Each row of a before or after table is a point. The points were changed in one or more steps. Then noise was added and the rows were shuffled. The steps act on how far a point lies along the listed directions, d1 being the first. What was done? A step turns or swaps two directions, mirrors them in a line or flattens them onto one, adds a multiple of one to another, or multiplies one. Angles are multiples of 10 degrees, from the lower direction toward the higher: turns from -170 to 170, lines from 10 to 170 but not 90. Use the fewest steps. Two steps may share a direction if one is a turn and the other turns, adds or multiplies; they go together, in the order done. Otherwise the lowest direction goes first.

Directions:
(1): [ 47 -26  33]
(2): [-41 -42  24]
(3): [ 13 -39 -48]
Before (12 x 3):
[[-58  21  23]
 [-33  33  59]
 [ -4 -32   8]
 [ 64   1 -18]
 [  6 -29 -11]
 [ 85  11 -13]
 [-21  10 -42]
 [-33  14 -31]
 [ 36  -6 -30]
 [ 37  13   2]
 [ -2 -42  -1]
 [ 37  51 -11]]
After (12 x 3):
[[ 44  -2   0]
 [ 29 -18 -29]
 [ 71 -14 -19]
 [ 91  -9 -18]
 [-56  36  14]
 [ 56  28 -19]
 [-13 -20  17]
 [-29  17 -39]
 [-11  52  51]
 [ -3 -33   0]
 [-15 -35   4]
 [-23   3 -41]]
Steps: turn d2 and d3 by -20 degrees; add -0.3 times d2 to d1

Directions:
(1): [ 24 -38 -50  28]
(2): [60 40  4 11]
Before (8 x 4):
[[ 30  31  24  -5]
 [ 43  73  21 -15]
 [ 56  23 -23  22]
 [ 59  40  10  -9]
 [ 39   1 -15   9]
 [-56  39  65 -43]
 [ -6  22  31 -40]
 [-44 -52 -42   1]]
After (8 x 4):
[[ 32  22  15  -3]
 [ 42 -12 -20  14]
 [ 64  28  -4  -4]
 [ -8  22  33 -39]
 [ 46  61  10  -9]
 [ 67  16 -31  31]
 [-64  39  73 -49]
 [-53 -38 -27  -7]]
Steps: add 0.3 times d2 to d1

Directions:
(1): [-37  71 -32 -13  -7  18]
(2): [ 36   9   1  40 -54  46]
(3): [-27 -30 -26 -24 -66 -28]
(4): [-43 -37 -39  44  22  28]
(5): [-53   1  69  11 -15  12]
(6): [  2 -25   2 -60   5  61]
Before (14 x 6):
[[-20   8  15 -30  -2 -74]
 [ 74  -6  57 -38 -14 -86]
 [-95 -20  -1 -32  11 -44]
 [-10  45  34  10 -35 -10]
 [ -7  42  22 -46 -13 -39]
 [ 38 -43  11 -20 -46   7]
 [ -8 -32  46  -2  17   2]
 [ 23 -32   9 -11  36 -46]
 [-47  51  30 -26 -54 -22]
 [-21  33 -56  -9 -40  34]
 [  5  39  39 -21 -45 -63]
 [-11  17  35  39 -31 -17]
 [-26   6  -8  -1 -13  27]
 [  7  26 -28 -10 -34 -35]]
After (14 x 6):
[[-41 -29  -9   0 -65 -27]
 [-24  -1  -4 -14 -71   6]
 [-60  35 -37 -13  25  18]
 [-49   6  20  -7 -27 -29]
 [-83   1  13  -6 -53   6]
 [-20  -7  13  79 -37  61]
 [-27   7 -47   7 -17 -11]
 [-33  -1  32  17   1 -46]
 [ -4 -16 -13  36 -68  10]
 [-25   4   4  -3  14  16]
 [ 58 -23 -10  11 -29  -5]
 [ -4 -66 -16 -39  10 -13]
 [ 38 -72 -27 -23 -84 -47]
 [ 22 -35  35   4  -5  13]]
Steps: turn d1 and d5 by 20 degrees; multiply d2 by -1; add -0.3 times d4 to d6; turn d3 and d4 by 70 degrees

Directions:
(1): [ 3 63  8 12  0 57 28 48]
(2): [-26  -7 -19 -56 -13   3  76 -20]
(3): [-59 -11  -8  57  50 -17  30   7]
(4): [-10 -13  74  30 -33  27  17 -44]
(5): [ 18  20 -50  23  18  41  -5 -70]
Before (14 x 8):
[[-47  -3 -24 -21  14 -11  62 -23]
 [-79 -36  -9  17  25 -27  86 -37]
 [ -6  11 -45  -9  13 -37  -4  53]
 [-31   2  94  33 -16  31   3  40]
 [  5   7  37 -45 -12 -27   6  49]
 [-54  19 -13  80  40  43  23 -16]
 [-18  -2   6  -3  34 -67 -35  42]
 [ 29  31 -36 -39  11  21  19   7]
 [-27  21 -20 -43  -4  -2  60  52]
 [  1  18  16  44   9  19  -5  45]
 [  5 -43 -27  38  28  -7   1 -39]
 [-54 -14 -84   6  59 -48  44   0]
 [-55 -22  17 -12  -5 -16  27  13]
 [ -8  21 -30  13  48   6   9  69]]
After (14 x 8):
[[ -2   5  10 -44  -3 -13  26  23]
 [-33  33  -5  64  26  51   2   4]
 [  6  30  70 -23 -56  70  13  -3]
 [  4 -57 -18  40  24 -20 -11 -35]
 [-56 -41  21  20   3 -43  45   2]
 [-93 -23 -70  63  92 -79  37  32]
 [ 10  33 -20   4  29   5  14  40]
 [-46  28 -10 -15  11  -4  57  76]
 [-42 -19  18 -19 -12 -18  29  15]
 [  5  22  -1  24   1  42  19  26]
 [-43  26 -44  34  75  11  44  79]
 [-50   8 -59  31  51 -45  27  45]
 [-46 -10   1  -1  15 -26  29  15]
 [-50 -10 -28   5  55 -59  13   5]]
Steps: multiply d1 by 1.3; flatten d2 and d5 onto the line at 130 degrees; add -1 times d4 to d3
